Each row of a before or after table is a point. The points were changed in one or more steps. Then noise was added and the rows were shuffled. The steps act on how far a point lies along the listed directions, d1 being the first. Write out the steps. A step turns or swaps two directions, mirrors them in a line or flattens them onto one, adds a multiple of one to another, or multiplies one. Angles are multiples of 10 degrees, from the lower direction toward the higher: turns from -170 to 170, lines from 10 to 170 but not 90. Use the fewest steps. Two steps may share a direction if one is a turn and the other turns, adds or multiplies; they go together, in the order done. Otherwise the lowest direction goes first.
(in the rows, 128 means zero)

Directions:
(1): [148  92]
(2): [ 92 108]
Before:
[[131  99]
 [152 122]
 [174 127]
 [139 111]
 [169 147]
 [101 103]
 [ 92 161]
 [ 97 142]
 [134  92]
 [107 165]
 [121  87]
 [155 169]
 [123 196]
 [150 132]]
After:
[[135  90]
 [149 180]
 [106  93]
 [161 158]
 [107 165]
 [100 136]
 [ 93 157]
 [119 203]
 [133  97]
 [140 110]
 [169 139]
 [125  81]
 [148 138]
 [149 126]]
Steps: add 0.3 times d2 to d1

Directions:
(1): [119 162  94  95]
(2): [132 165 173 120]
(3): [102 153 117 173]
(4): [ 76 112 143 110]
Before:
[[147 141 122 123]
 [138 133 186 143]
 [102 178 185 133]
 [142 111 131 105]
 [156 125 111 115]
 [133 136 133 149]
 [141 147 142 123]
 [133 146 131 145]
 [127 127 118 112]]
After (9 x 4):
[[144 134 144 150]
 [126 104 131 104]
 [145 117 102  99]
 [141 160 159 112]
 [146 140 243 159]
 [144 151 143 140]
 [118 131 104 106]
 [144 146 123 108]
 [117 230 237 135]]
Steps: multiply d1 by 2; multiply d2 by 2; turn d3 and d4 by -30 degrees

Directions:
(1): [144  95 140 101 105 178]
(2): [190 126 103 131 156 128]
(3): [125 153 152  76 165 128]
(4): [137 137 178 169 148 150]
(5): [140 186 118 128  96 151]
(6): [159 126 164 117  94  87]
Before:
[[152 178  78 141  76 153]
 [114 135 120 114 129 135]
 [138 121 111 155 116 119]
 [128 146 114 158  99 106]
 [156 113 151 117  40  51]
 [176 133 155 114  77  92]
 [ 83 131 135 122  88 124]
 [127 141  68 144 121 111]
 [122 140 125 101 149 135]
 [109 162 102 142 107 109]
 [132 114  82 136 115 134]]
After, 11 rows:
[[114 137 125 101 149 137]
 [161  90 109 126 145 109]
 [120 126 118 148 110 119]
 [ 63  61 121 142 113 111]
 [194  98 160 110  46  26]
 [ 86 133  89 127 128 107]
 [156 105 179 112  65  68]
 [108 116 115 124 155  89]
 [121 115 129 145 126  91]
 [123 122 116 116 144 134]
 [104 114  88 139 104 135]]
Steps: add -0.7 times d1 to d3; turn d2 and d5 by 150 degrees; multiply d6 by 1.3

Directions:
(1): [125 204  96 132 138 123 144 126 151]
(2): [117 104 117 130 157  66 172 111 132]
(3): [119 108  67  90 145 163 136 115 107]
(4): [ 60 139 143 115 137 125 132 172 103]
(5): [152 120  96 138 155 101  84 179 128]
(6): [145 142 137  58  98  93 116 128 121]
Before, 12 rows:
[[186  46 169  94  94  77 154  89 138]
 [150 121 141 148 111 143 103 115 142]
 [116  87 182 125 115 164 136  97 117]
 [155  43 141 125 125 190 119  82 123]
 [118  90 131 173 176  90 149 136 106]
 [104 143 169 169 147 104 141 129 119]
 [157  89 143 158  85 135 123 109 134]
 [163 148 146 113 118 108 162  90 125]
 [128 137 117 103  97 102 106 144 152]
 [147  76 165 107 117  54 126 161 117]
 [113  97 150 105 112 132 105 134 102]
 [181 147 107 112 109 132 112 148 137]]
After:
[[108  75 125 145 115  99 156 118 120]
 [124 100 125 140 135  97 140 110 135]
 [129 101 181  97  92 102  91 195 104]
 [138 132 118 105  97  97 107 135 152]
 [106 153 146  96 128 109 168 122  98]
 [103 124 155 166 147 158 105 176  90]
 [149  95 151 117 108 133 101 113 117]
 [158 126  89 106 139  88 148 137 132]
 [102  23 121 110 163 141 159  91 106]
 [124  83 176 125 119 154 143  85 122]
 [125 162 185 175 123 137 110 130 126]
 [ 76  58 172  61 108  96 151 154  89]]
Steps: add -0.5 times d4 to d3; turn d2 and d4 by 110 degrees

Directions:
(1): [134 127  62 129 114 114 173  83 104 133 129]
(2): [129 195 138 136 135 174 144 126 102 129 171]
(3): [158  92 143 103 137 111 152 167  75 127 162]
Before:
[[128 179 129 120 122 154 132 115 100 138 166]
 [130 109  91 115 115 107 155 102  96 128 126]
 [131 121 122 116 109 103 113 121 141 120 100]
 [148 101  35 121 104  92 195  63 104 135 127]
 [113 206  46 137 110 147 184  41 127 129 136]
 [134  73  99 120 103  97 117 117 130 121 124]
 [125  92 103 125 117 127 117  98 146 126  90]
 [115 143  81 143 119 137 159 108 123 135 120]
 [ 87 114 106 140 134 105 100 106 180 120  80]
 [111 149 101 132 125 141 110  86 162 129 111]
 [120  88 125 124 138 106 124 139 138 133 122]]
After:
[[ 99 165  98 142 122 146 101  70 182 126  97]
 [138 104  93 110 116 105 158 106  89 129 130]
 [129 178 130 119 120 158 133 119 102 140 165]
 [102 222  43 148 107 154 173  24 151 129 124]
 [149 100  38 118 103  94 199  68  99 135 129]
 [134  70 105 122 104  98 119 123 124 121 129]
 [109 148  80 147 117 139 155 105 131 137 117]
 [127 125 119 117 107 101 111 118 143 118 100]
 [ 75 130 100 154 129 111  87  88 202 117  67]
 [118 100  99 128 115 131 115  93 150 125  84]
 [122  84 127 128 137 103 125 143 132 133 124]]
Steps: multiply d3 by 1.6
